Each row of a before or after table is a point. The points were changed in one or more steps. Then noise was added and the rows were shuffled. The steps act on columns, c1 being the first. Name the steps. A step turns or swaps two columns, mirrors them in a line or flattens them onto one, adds a multiple of one to another, or multiplies or shifts one. Angles are multiples of 10 degrees, from the lower column toward the higher: turns from -170 to 170, lines from 10 to 170 but not 90. Use the fewest steps. Two steps may share a column if one is a turn and the other turns, adds or multiplies; they go together, in the order done. Otherwise the lowest column goes first.

Before (9 x 3)
| -0.020 | -0.030 | -0.014 |
| -0.006 |  0.051 |  0.012 |
|  0.044 |  0.008 | -0.056 |
|  0.004 |  0.008 |  0.006 |
|  0.021 |  0.000 | -0.062 |
| -0.054 | -0.020 |  0.030 |
| -0.024 |  0.003 | -0.001 |
| -0.034 | -0.007 |  0.033 |
|  0.051 |  0.061 |  0.024 |
After (9 x 3)
| -0.052 |  0.092 |  0.031 |
| -0.004 |  0.023 | -0.061 |
|  0.016 |  0.037 |  0.092 |
| -0.007 |  0.037 | -0.001 |
|  0.016 |  0.032 | -0.026 |
| -0.005 |  0.081 | -0.014 |
|  0.024 | -0.001 | -0.009 |
|  0.035 |  0.030 |  0.071 |
|  0.012 |  0.010 | -0.080 |
Steps: turn c1 and c3 by 130 degrees; multiply c3 by 1.3; shift c2 by 0.030

Before (13 x 6)
|  0.030 |  0.007 |  0.055 | -0.006 |  0.047 | -0.025 |
| -0.060 | -0.039 |  0.055 |  0.004 |  0.025 | -0.003 |
| -0.014 |  0.008 | -0.025 |  0.025 | -0.014 | -0.005 |
| -0.055 | -0.029 | -0.039 | -0.029 | -0.006 | -0.056 |
|  0.026 | -0.019 |  0.035 | -0.046 |  0.047 |  0.021 |
|  0.036 | -0.041 | -0.022 | -0.032 | -0.028 |  0.037 |
|  0.023 | -0.052 |  0.032 | -0.003 |  0.069 | -0.053 |
|  0.042 | -0.008 |  0.045 |  0.056 | -0.017 |  0.005 |
|  0.024 |  0.051 | -0.012 |  0.040 |  0.018 | -0.027 |
|  0.003 |  0.012 | -0.008 | -0.036 |  0.036 |  0.011 |
| -0.004 |  0.033 | -0.006 | -0.011 |  0.067 |  0.015 |
|  0.039 | -0.017 |  0.042 |  0.057 | -0.031 |  0.038 |
| -0.007 |  0.017 |  0.050 | -0.030 |  0.070 | -0.033 |
After (13 x 6)
| -0.016 | -0.028 | -0.024 |  0.046 | -0.028 |  0.068 |
|  0.008 |  0.033 | -0.007 |  0.007 |  0.067 |  0.046 |
| -0.022 |  0.018 |  0.056 |  0.020 |  0.044 |  0.004 |
|  0.062 | -0.045 | -0.039 |  0.000 | -0.007 | -0.028 |
| -0.060 | -0.003 |  0.041 | -0.032 | -0.029 |  0.069 |
| -0.020 | -0.046 |  0.034 |  0.015 |  0.070 | -0.022 |
|  0.022 |  0.017 |  0.050 |  0.022 |  0.069 | -0.003 |
| -0.043 |  0.058 | -0.010 | -0.022 |  0.020 |  0.002 |
| -0.064 |  0.007 |  0.043 | -0.027 | -0.016 |  0.037 |
|  0.016 |  0.013 | -0.011 |  0.031 |  0.035 |  0.045 |
|  0.003 | -0.013 |  0.032 |  0.053 |  0.046 |  0.049 |
|  0.048 | -0.055 |  0.052 | -0.035 |  0.025 |  0.026 |
| -0.001 |  0.007 | -0.026 | -0.029 | -0.015 |  0.025 |
Steps: add 0.3 times c1 to c2; turn c1 and c4 by 150 degrees; shift c6 by 0.030

Before (10 x 8)
| -0.028 |  0.030 | -0.004 | -0.002 |  0.015 | -0.002 | -0.023 |  0.038 |
| -0.035 | -0.025 |  0.006 | -0.004 |  0.043 |  0.053 | -0.086 |  0.019 |
|  0.006 |  0.012 | -0.012 | -0.006 |  0.023 | -0.058 | -0.016 | -0.018 |
|  0.077 |  0.031 | -0.008 | -0.038 | -0.022 |  0.018 | -0.035 | -0.060 |
|  0.032 | -0.003 |  0.016 |  0.085 | -0.008 | -0.028 |  0.009 | -0.016 |
| -0.090 | -0.038 | -0.072 | -0.020 | -0.034 |  0.004 | -0.024 |  0.001 |
|  0.061 | -0.037 | -0.014 |  0.020 | -0.035 | -0.060 |  0.010 |  0.018 |
|  0.063 | -0.041 |  0.014 |  0.027 |  0.063 |  0.049 | -0.025 |  0.010 |
| -0.020 |  0.022 |  0.006 |  0.008 |  0.015 |  0.003 |  0.013 |  0.006 |
|  0.023 |  0.007 |  0.042 | -0.041 | -0.004 |  0.033 | -0.025 | -0.045 |
After (10 x 8)
| -0.049 |  0.007 |  0.016 |  0.037 |  0.032 | -0.045 | -0.009 | -0.010 |
|  0.025 | -0.006 | -0.022 | -0.054 |  0.080 |  0.000 |  0.021 | -0.012 |
| -0.011 |  0.042 | -0.040 | -0.005 |  0.017 |  0.056 |  0.006 | -0.081 |
|  0.013 | -0.002 |  0.052 |  0.008 | -0.097 |  0.016 |  0.047 | -0.030 |
|  0.053 |  0.019 | -0.027 | -0.040 | -0.004 |  0.028 |  0.080 | -0.016 |
| -0.057 |  0.073 | -0.010 |  0.004 |  0.056 |  0.047 |  0.034 | -0.092 |
| -0.023 |  0.034 | -0.011 | -0.024 |  0.028 | -0.085 | -0.013 | -0.054 |
|  0.026 |  0.069 | -0.003 |  0.000 | -0.020 |  0.006 |  0.022 |  0.004 |
|  0.015 |  0.053 |  0.002 |  0.055 |  0.020 | -0.026 |  0.017 | -0.047 |
|  0.021 |  0.057 |  0.011 | -0.012 | -0.006 | -0.007 | -0.018 | -0.023 |
Steps: mirror c1 and c5 in the line at 60 degrees; shift c2 by 0.040; turn c3 and c7 by -160 degrees; mirror c4 and c6 in the line at 120 degrees; shift c8 by -0.030

Before (9 x 9)
| -0.025 | -0.044 | -0.069 | -0.037 | -0.017 |  0.046 |  0.020 | -0.055 |  0.050 |
| -0.017 |  0.051 |  0.011 | -0.051 | -0.015 | -0.045 |  0.043 |  0.009 |  0.043 |
| -0.019 | -0.019 |  0.041 | -0.015 | -0.004 |  0.035 |  0.009 | -0.023 |  0.040 |
| -0.019 | -0.003 |  0.027 | -0.014 | -0.006 | -0.045 | -0.006 | -0.007 | -0.017 |
|  0.014 | -0.037 | -0.041 | -0.026 |  0.045 |  0.021 |  0.008 | -0.046 |  0.075 |
| -0.037 |  0.033 | -0.023 | -0.059 |  0.038 |  0.000 |  0.031 | -0.085 |  0.044 |
| -0.025 |  0.012 |  0.005 |  0.005 | -0.019 |  0.014 | -0.054 |  0.008 |  0.032 |
|  0.052 |  0.064 |  0.063 |  0.046 | -0.070 | -0.030 | -0.020 |  0.021 | -0.017 |
|  0.016 |  0.057 |  0.040 | -0.017 |  0.004 | -0.001 |  0.004 |  0.035 | -0.036 |
After (9 x 9)
| -0.014 |  0.068 |  0.067 |  0.051 | -0.026 | -0.034 |  0.005 | -0.056 | -0.001 |
|  0.044 |  0.045 |  0.033 |  0.033 |  0.022 | -0.011 | -0.003 | -0.047 |  0.005 |
| -0.003 | -0.007 | -0.035 | -0.003 | -0.021 |  0.047 | -0.007 | -0.008 |  0.003 |
| -0.019 | -0.015 |  0.001 | -0.001 | -0.028 | -0.014 | -0.051 |  0.019 | -0.004 |
|  0.006 | -0.063 | -0.028 |  0.021 |  0.018 |  0.010 |  0.006 |  0.033 | -0.001 |
| -0.002 |  0.001 | -0.055 |  0.027 | -0.018 | -0.027 |  0.012 | -0.031 |  0.000 |
|  0.044 | -0.019 |  0.043 |  0.053 | -0.034 |  0.018 |  0.013 | -0.090 |  0.004 |
| -0.009 | -0.051 |  0.012 |  0.035 | -0.017 |  0.059 |  0.042 |  0.002 | -0.001 |
| -0.077 | -0.086 | -0.051 | -0.053 |  0.043 |  0.017 | -0.014 |  0.024 | -0.003 |
Steps: mirror c1 and c5 in the line at 50 degrees; turn c2 and c3 by 160 degrees; multiply c3 by 1.3; turn c4 and c6 by -160 degrees; turn c7 and c8 by -10 degrees; multiply c9 by 0

Before (13 x 11)
| -0.011 |  0.028 |  0.018 |  0.055 |  0.024 |  0.067 |  0.022 | -0.016 |  0.008 | -0.010 |  0.037 |
|  0.040 |  0.003 |  0.061 | -0.003 | -0.001 | -0.030 | -0.079 |  0.001 | -0.034 | -0.005 |  0.006 |
| -0.030 |  0.023 |  0.004 | -0.026 | -0.063 | -0.063 |  0.053 | -0.005 |  0.038 |  0.060 | -0.035 |
|  0.054 |  0.002 | -0.019 | -0.018 |  0.006 | -0.033 | -0.041 | -0.005 |  0.026 |  0.027 | -0.034 |
|  0.011 |  0.067 | -0.022 | -0.009 |  0.082 |  0.021 |  0.023 |  0.017 | -0.023 | -0.100 |  0.018 |
| -0.049 |  0.013 |  0.009 | -0.016 | -0.028 |  0.054 |  0.024 |  0.004 |  0.005 | -0.054 | -0.031 |
| -0.012 | -0.007 | -0.060 |  0.003 | -0.004 | -0.022 |  0.042 | -0.051 | -0.073 | -0.013 |  0.015 |
| -0.012 |  0.019 | -0.018 |  0.004 | -0.079 | -0.017 | -0.024 | -0.018 |  0.009 | -0.003 |  0.022 |
|  0.017 | -0.005 |  0.006 |  0.073 |  0.027 | -0.044 |  0.000 | -0.008 | -0.021 | -0.023 |  0.003 |
|  0.040 |  0.058 |  0.025 | -0.031 | -0.086 | -0.006 | -0.009 |  0.020 | -0.027 | -0.019 | -0.071 |
|  0.018 | -0.035 | -0.008 |  0.036 |  0.008 | -0.001 |  0.052 | -0.015 |  0.005 | -0.018 |  0.042 |
| -0.004 | -0.039 | -0.039 |  0.054 |  0.042 |  0.052 |  0.003 |  0.075 |  0.000 |  0.029 | -0.017 |
|  0.002 |  0.012 |  0.027 |  0.023 |  0.013 |  0.022 | -0.037 | -0.001 |  0.030 | -0.010 | -0.049 |
After (13 x 11)
|  0.019 |  0.022 |  0.003 |  0.033 |  0.017 | -0.066 |  0.056 | -0.059 | -0.029 |  0.060 |  0.030 |
|  0.001 |  0.018 | -0.016 | -0.009 |  0.031 | -0.020 |  0.006 | -0.076 |  0.029 | -0.002 | -0.024 |
| -0.012 |  0.012 |  0.025 | -0.013 | -0.001 |  0.016 | -0.006 |  0.011 |  0.039 | -0.010 |  0.051 |
|  0.047 |  0.001 |  0.059 |  0.000 | -0.005 |  0.007 | -0.097 | -0.001 |  0.036 | -0.002 | -0.008 |
|  0.041 | -0.005 |  0.005 | -0.075 |  0.002 | -0.022 | -0.022 |  0.024 | -0.017 | -0.020 |  0.007 |
| -0.050 |  0.031 |  0.020 | -0.062 |  0.012 |  0.045 |  0.009 |  0.025 | -0.020 | -0.011 | -0.027 |
|  0.015 | -0.039 | -0.009 | -0.039 |  0.016 |  0.013 |  0.036 |  0.010 | -0.040 | -0.018 | -0.034 |
|  0.006 | -0.007 | -0.059 | -0.004 |  0.051 | -0.024 | -0.015 |  0.006 | -0.059 | -0.011 | -0.016 |
|  0.064 |  0.002 | -0.018 |  0.023 |  0.002 |  0.004 |  0.010 |  0.004 |  0.049 |  0.028 |  0.027 |
|  0.042 |  0.055 |  0.024 |  0.044 | -0.005 |  0.014 | -0.039 | -0.089 | -0.011 | -0.017 |  0.067 |
| -0.004 |  0.067 | -0.020 |  0.003 | -0.030 |  0.020 |  0.000 |  0.079 | -0.023 | -0.101 | -0.019 |
| -0.075 |  0.012 |  0.010 |  0.024 |  0.003 |  0.007 |  0.012 | -0.029 | -0.020 | -0.053 |  0.029 |
| -0.037 | -0.039 | -0.038 | -0.053 | -0.085 |  0.039 |  0.020 |  0.028 |  0.007 |  0.032 |  0.028 |
Steps: turn c1 and c6 by 40 degrees; add -0.5 times c3 to c9; turn c7 and c9 by -60 degrees; turn c4 and c11 by 170 degrees; turn c5 and c8 by 100 degrees

Before (11 x 14)
|  0.037 |  0.000 |  0.002 | -0.009 |  0.021 |  0.044 | -0.050 |  0.020 |  0.000 | -0.077 | -0.045 | -0.012 | -0.001 |  0.004 |
|  0.030 |  0.002 | -0.023 |  0.021 | -0.013 |  0.005 | -0.037 |  0.029 |  0.038 |  0.007 | -0.063 |  0.000 |  0.003 | -0.022 |
|  0.035 | -0.013 | -0.008 | -0.003 |  0.049 |  0.007 | -0.052 | -0.037 |  0.017 |  0.000 | -0.052 |  0.019 |  0.015 |  0.017 |
|  0.017 | -0.009 | -0.019 | -0.004 | -0.006 |  0.040 |  0.016 | -0.011 |  0.036 |  0.009 |  0.009 |  0.007 |  0.012 | -0.004 |
|  0.027 |  0.008 | -0.003 |  0.090 |  0.021 |  0.011 | -0.031 | -0.035 |  0.018 |  0.004 |  0.047 | -0.015 | -0.035 | -0.012 |
| -0.038 | -0.020 |  0.062 | -0.015 | -0.005 |  0.039 |  0.028 | -0.026 |  0.041 |  0.006 | -0.020 | -0.047 | -0.019 | -0.016 |
|  0.022 | -0.006 | -0.030 |  0.012 | -0.006 |  0.008 | -0.052 |  0.011 | -0.028 |  0.002 | -0.055 |  0.009 | -0.053 |  0.032 |
| -0.001 |  0.090 |  0.009 | -0.005 |  0.005 |  0.021 |  0.105 |  0.014 |  0.005 | -0.089 | -0.034 | -0.063 |  0.003 | -0.020 |
| -0.062 | -0.008 | -0.027 | -0.002 | -0.010 |  0.025 |  0.015 |  0.005 |  0.031 | -0.059 | -0.051 | -0.078 |  0.017 |  0.003 |
| -0.022 |  0.012 | -0.026 |  0.103 | -0.006 |  0.054 | -0.055 | -0.007 | -0.001 | -0.107 | -0.055 |  0.012 | -0.011 |  0.018 |
| -0.069 |  0.073 | -0.014 | -0.021 |  0.000 |  0.017 | -0.054 |  0.000 | -0.042 | -0.009 |  0.003 |  0.011 | -0.093 | -0.007 |
After (11 x 14)
|  0.035 |  0.066 | -0.030 |  0.011 |  0.024 |  0.043 | -0.033 |  0.004 |  0.033 |  0.040 | -0.046 |  0.002 | -0.002 |  0.014 |
|  0.024 | -0.003 | -0.007 |  0.036 | -0.005 |  0.000 | -0.053 |  0.030 |  0.014 |  0.009 | -0.052 |  0.018 | -0.025 |  0.013 |
|  0.013 |  0.021 |  0.009 |  0.020 | -0.009 | -0.026 |  0.015 | -0.010 |  0.082 |  0.027 |  0.008 |  0.016 | -0.001 | -0.009 |
|  0.002 |  0.102 |  0.045 | -0.028 |  0.003 |  0.064 |  0.098 | -0.020 |  0.040 | -0.047 | -0.032 | -0.048 | -0.003 |  0.016 |
|  0.032 | -0.004 | -0.031 |  0.022 |  0.047 | -0.004 | -0.049 |  0.022 |  0.048 |  0.015 | -0.054 |  0.034 |  0.000 | -0.032 |
| -0.034 |  0.018 | -0.022 | -0.056 | -0.010 | -0.027 |  0.029 | -0.018 |  0.083 |  0.030 | -0.024 | -0.041 | -0.014 | -0.028 |
| -0.026 |  0.095 |  0.069 |  0.008 | -0.008 |  0.061 | -0.102 |  0.019 |  0.038 |  0.036 | -0.049 |  0.015 | -0.005 | -0.004 |
|  0.031 |  0.008 |  0.002 |  0.023 | -0.013 | -0.009 | -0.044 | -0.023 |  0.076 |  0.005 | -0.066 |  0.013 |  0.000 |  0.032 |
| -0.060 |  0.036 |  0.011 |  0.024 | -0.013 |  0.038 |  0.009 |  0.003 |  0.075 |  0.028 | -0.058 | -0.065 |  0.003 |  0.002 |
| -0.068 |  0.051 | -0.045 |  0.021 |  0.001 | -0.008 | -0.032 | -0.006 | -0.002 | -0.055 |  0.003 |  0.020 | -0.038 |  0.000 |
|  0.028 |  0.012 |  0.064 | -0.017 |  0.019 | -0.010 | -0.071 | -0.007 |  0.062 |  0.004 |  0.049 | -0.007 | -0.009 | -0.036 |
Steps: turn c6 and c10 by 120 degrees; turn c2 and c10 by -60 degrees; turn c4 and c7 by -30 degrees; turn c3 and c4 by -110 degrees; swap c8 and c14; shift c9 by 0.040; shift c12 by 0.010; multiply c13 by 0.4

Before (14 x 18)
| -0.057 |  0.015 | -0.006 | -0.044 | -0.007 |  0.036 |  0.035 | -0.007 |  0.171 |  0.005 |  0.036 | -0.025 | -0.035 | -0.009 |  0.022 |  0.028 |  0.005 |  0.016 |
|  0.025 |  0.030 | -0.035 |  0.001 | -0.065 |  0.058 | -0.018 |  0.012 | -0.026 | -0.027 |  0.050 | -0.014 |  0.060 |  0.017 | -0.026 |  0.011 | -0.015 |  0.028 |
| -0.049 |  0.051 | -0.031 | -0.047 |  0.009 | -0.009 |  0.031 | -0.008 |  0.001 | -0.029 |  0.049 |  0.136 |  0.005 | -0.021 |  0.004 |  0.019 | -0.015 | -0.016 |
| -0.060 |  0.039 | -0.031 | -0.013 | -0.006 | -0.052 |  0.018 |  0.001 |  0.008 |  0.007 |  0.038 | -0.003 | -0.034 |  0.173 |  0.001 |  0.023 | -0.040 |  0.016 |
|  0.017 | -0.026 | -0.038 |  0.021 | -0.030 |  0.042 |  0.008 | -0.001 | -0.038 |  0.025 |  0.053 | -0.027 | -0.041 | -0.040 | -0.004 | -0.007 |  0.017 |  0.002 |
|  0.037 |  0.024 | -0.027 |  0.041 | -0.019 |  0.053 |  0.004 | -0.004 | -0.036 | -0.027 |  0.040 | -0.035 |  0.000 | -0.026 | -0.001 |  0.024 | -0.064 |  0.015 |
|  0.021 | -0.006 | -0.028 | -0.035 | -0.004 |  0.012 |  0.032 |  0.009 |  0.074 |  0.016 | -0.003 | -0.039 | -0.025 | -0.044 | -0.025 | -0.008 | -0.031 |  0.036 |
| -0.035 | -0.018 | -0.015 | -0.028 | -0.014 |  0.009 |  0.013 |  0.055 | -0.038 |  0.028 |  0.045 |  0.001 | -0.014 | -0.034 |  0.059 |  0.014 | -0.009 | -0.011 |
| -0.006 | -0.012 |  0.031 | -0.007 | -0.121 |  0.061 |  0.022 |  0.019 | -0.038 | -0.002 | -0.013 |  0.023 | -0.020 | -0.049 | -0.010 |  0.009 | -0.011 |  0.006 |
| -0.113 | -0.020 | -0.026 | -0.013 | -0.014 |  0.052 |  0.043 |  0.026 | -0.028 |  0.004 |  0.018 | -0.047 | -0.036 |  0.001 | -0.036 |  0.017 |  0.004 |  0.015 |
| -0.005 |  0.007 | -0.008 | -0.036 |  0.004 |  0.026 | -0.028 |  0.026 |  0.041 | -0.030 |  0.001 | -0.018 | -0.047 | -0.041 |  0.003 | -0.005 | -0.001 | -0.028 |
|  0.046 | -0.028 | -0.022 |  0.056 | -0.025 |  0.056 |  0.031 |  0.093 | -0.030 |  0.006 |  0.035 | -0.043 | -0.028 | -0.002 |  0.002 |  0.034 |  0.015 |  0.016 |
| -0.016 |  0.036 | -0.027 | -0.025 | -0.009 | -0.009 |  0.036 |  0.026 |  0.082 | -0.025 |  0.052 |  0.050 | -0.020 | -0.045 | -0.011 | -0.042 | -0.050 | -0.055 |
|  0.030 | -0.041 |  0.001 | -0.035 |  0.002 |  0.031 | -0.007 | -0.011 | -0.016 | -0.019 |  0.024 | -0.016 |  0.007 | -0.013 | -0.032 |  0.014 | -0.052 | -0.067 |
After (14 x 18)
| -0.048 |  0.011 |  0.033 | -0.045 | -0.006 |  0.033 |  0.020 | -0.007 |  0.001 |  0.007 |  0.025 | -0.027 | -0.034 | -0.010 |  0.035 |  0.025 |  0.014 |  0.011 |
| -0.066 |  0.035 |  0.010 | -0.013 | -0.006 | -0.052 |  0.011 |  0.005 |  0.001 |  0.008 |  0.002 | -0.003 | -0.034 |  0.176 |  0.035 |  0.022 | -0.033 |  0.011 |
|  0.014 | -0.013 |  0.029 | -0.008 | -0.120 |  0.060 |  0.011 |  0.021 | -0.002 | -0.002 | -0.012 |  0.021 | -0.021 | -0.048 | -0.013 |  0.006 |  0.000 |  0.002 |
| -0.027 |  0.035 | -0.013 | -0.025 | -0.010 | -0.009 | -0.006 |  0.022 | -0.001 | -0.027 | -0.006 |  0.050 | -0.017 | -0.045 |  0.051 | -0.045 | -0.043 | -0.055 |
|  0.010 |  0.024 | -0.043 |  0.040 | -0.020 |  0.054 |  0.009 | -0.003 | -0.003 | -0.028 | -0.004 | -0.034 | -0.005 | -0.026 |  0.038 |  0.024 | -0.054 |  0.012 |
|  0.023 | -0.039 | -0.017 | -0.035 | -0.002 |  0.031 | -0.025 | -0.011 |  0.001 | -0.018 | -0.032 | -0.017 |  0.007 | -0.011 |  0.024 |  0.014 | -0.042 | -0.060 |
| -0.057 |  0.049 |  0.011 | -0.045 |  0.012 | -0.008 |  0.010 | -0.006 |  0.000 | -0.032 |  0.006 |  0.133 |  0.002 | -0.024 |  0.050 |  0.020 | -0.006 | -0.020 |
| -0.012 | -0.027 | -0.037 |  0.020 | -0.028 |  0.041 |  0.005 |  0.001 | -0.002 |  0.024 | -0.004 | -0.026 | -0.039 | -0.042 |  0.051 | -0.003 |  0.029 |  0.003 |
| -0.104 | -0.021 |  0.054 | -0.012 | -0.010 |  0.054 |  0.021 |  0.026 |  0.000 |  0.005 | -0.037 | -0.048 | -0.037 |  0.001 |  0.018 |  0.015 |  0.009 |  0.012 |
| -0.009 |  0.002 |  0.000 | -0.041 |  0.005 |  0.028 | -0.018 |  0.026 |  0.001 | -0.032 |  0.003 | -0.019 | -0.050 | -0.037 | -0.001 | -0.007 |  0.010 | -0.022 |
| -0.037 | -0.021 |  0.010 | -0.027 | -0.013 |  0.008 |  0.001 |  0.054 | -0.003 |  0.030 |  0.058 |  0.000 | -0.012 | -0.034 |  0.045 |  0.014 |  0.004 | -0.012 |
|  0.023 | -0.029 | -0.047 |  0.054 | -0.022 |  0.055 |  0.017 |  0.094 |  0.000 |  0.008 |  0.003 | -0.041 | -0.028 | -0.003 |  0.036 |  0.032 |  0.027 |  0.009 |
| -0.005 |  0.034 | -0.045 |  0.001 | -0.069 |  0.058 |  0.003 |  0.011 |  0.003 | -0.031 | -0.028 | -0.011 |  0.061 |  0.016 |  0.048 |  0.011 | -0.003 |  0.029 |
|  0.000 | -0.006 | -0.035 | -0.036 | -0.006 |  0.010 |  0.024 |  0.010 |  0.001 |  0.018 | -0.026 | -0.040 | -0.023 | -0.044 | -0.001 | -0.007 | -0.021 |  0.031 |
Steps: turn c1 and c3 by -40 degrees; multiply c7 by 0.4; turn c7 and c18 by -20 degrees; multiply c9 by 0; swap c11 and c15; shift c17 by 0.010
